Rows are points. Examples show where two turns around zero, p and q, send a point. Where does a point land after both, in the order given? Backwards means that the second turn is done in reverse. Each puzzle has new turns, and all numbers are rounded.
In the rows, 128 means zero.

Turn p:
[151 136 138] => [152 117 128]
[142 114 132] => [130 110 119]
[145 133 122] => [143 127 117]
[138  88 130] => [110  95 110]
[113 121 103] => [109 145 112]
[ 80 176 144] => [125 173 181]
Turn q:
[ 90 117 117] => [110 105  99]
[116 145 169] => [111 105 164]
[145 101 105] => [157 138 104]
[128 134 118] => [123 137 123]
[135 156 100] => [110 163 121]
[153 114 159] => [158 118 156]
Where do these land?
q, then p: [123 149 125] => [120 140 145]
p, then q: [124 141 153] => [139 116 151]
p, then q: [152 148 129] => [147 150 139]
q, then p: [113  74 106] => [127 127  68]

Turn p:
[120 103 109 154 127  97] => [100 107 139 150 148 106]
[135 142 110 115 153 153] => [143 146 102 115 149 141]
[130 153 146 144 145 154] => [152 155 147 120 139 147]
[166 135 168  98 162 123] => [189 100 127 103 124 135]
[151 137 111 149  88 125] => [127 143 123 176 111 118]
[ 91 119 133 120 107  91] => [ 92 114 143 114 106  97]
[103 106 118 116 114 154] => [ 93 131 115 120 119 154]
Turn q:
[189 139 110 115 104 132] => [186 129 108 151 119 151]
[151 126 149  70 128 124] => [163  89 126  95 131 151]
[129 114 138 151 145 109] => [109 127 127 142 158 127]
[ 94 123 148 137 128 163] => [ 95 132 162 119 105 134]
[114 108 103 150 139 146] => [ 93 139 112 145 111 129]
[101 139 128 148 157 128] => [ 95 153 130 114 140 121]
[118 146 120 124  95  94] => [155 126 131 129 131  83]
Where do these land?
p, then q: [ 94 117 106 118 131 118] => [110 119 118 100 123 102]
p, then q: [110 151 133 107 123 108] => [154 110 125 115 133 105]
p, then q: [106 166 134 142 134 136] => [154 142 144  98 143 129]
p, then q: [178 109 125 135  97 138] => [118 148 131 185 116 133]
p, then q backwards: [115 109 166 147 111 124] => [115 114 161 129 109 158]
p, then q: [105 127 111  80 153 106] => [133  96  84 100 120 108]
p, then q: [147 129 117 173 161 132] => [107 153 125 126 165 162]
p, then q: [168 117 132 121 115 162] => [131 150 124 163  99 151]

Turn p:
[138  86 136 139 129 142 147 145 134] => [137 107 158 118 103 115 147 111 131]
[160 164 154 184 110  97 105 160 125] => [162 103 146 140 166 137 145 199 129]
[126 125 113 119 136 143 124 164 139] => [105 120 146 110 120 146 130 130 148]
[118  90  89  87 135 133  99 124 150] => [ 82 150 139 107  98 102  94 118 141]
[145 133 163 128 111 147 107 133 124] => [126 118 144 142 120 143 133 150  92]
[107 110  94 110 106 130 142 134 127] => [106 140 112 128  98 117 140 118 157]
[ 79 128 152 137 130 137 105 113 118] => [ 93 126 122 152 158 114 143 114 102]
[134 172 153 134 134  90 152 109 131] => [174 157 111 133 166 143 134 134 120]
[142 147 103 100 162 104 165  84  93] => [165 144  65  99 131 130  99  97 127]
[131 125 124 143 128 156 134 113 140] => [132 114 139 152 121 132 115 110 131]
Turn q:
[113 104 139 155 114 157 148 122 131] => [103 121 109 153 136 141 148 131  99]
[134 125 114 138 146 108 139 132 144] => [120 108 144 132 129 133 123 140 151]
[125 122 123 128 148 130 107 110 112] => [128 122 107 110 144 126 113 115 135]
[148 105 148 142 126 144  86 123 151] => [142 113 117 136 121 164  94 110 102]
[ 69 115 117 132 137  72  94 114 118] => [102 108 146 119 161  69  83 107 127]
[118 196 103 141 132 109 156 120 120] => [128 169 135 148 144 100 132 159 180]
[147 125 143 140 139 116 146 189 111] => [160 102 146 119 126 125 149 178 114]
[150 109 145 139 103 140 149 108 129] => [134 123 122 156 130 150 158 107 117]
[132 106 111  83 101 153 102 133 130] => [128 133 113 105  76 123 127  96 108]
[143 174 137  81 135 151 154 128 133] => [136 184 140 101 113 148 154 136 148]
Where do these land?
q, then p: [ 99 172 146  81 148 138 110 123 103] => [121 172  98 103 147 172 104 145 116]
q, then p: [145 124 151 134 110 118 113 111 134] => [146 107 126 141 130 122 106 126 108]
p, then q: [157 119 109 138 140 113 141  90 154] => [169 125 137 140 125 145  93 106 142]
p, then q: [130 102 137 143 131 122 159 145 120] => [128 120 149 133 127 144 161 107 137]
q, then p backwards: [125 170 140 117 168 123 101 142  88] => [155 140 117 123 158  63 124 128 128]
p, then q: [134 135 120 106 122 144 120  80 101] => [138 120  89 141 119  91 109 117 143]
q, then p: [144 111  95 169  84  95 155 118 152] => [158 106 164 167 143  80 154 123 145]
p, then q backwards: [118 115 135 160 117 117 158 143 162] => [151 145 131 119 114  90 162 119 122]
q, then p: [ 83 101 126 142 126 150 103 153 135] => [ 87 113  93 113 131 102 147 145 127]
p, then q: [147 157 127 103 138 172 118 132 115] => [119 136  77 119 110 123 123 121  97]
p, then q: [125 100 122 115 125 116 131 171 143] => [118 154 170 124 121 130 146 123 111]
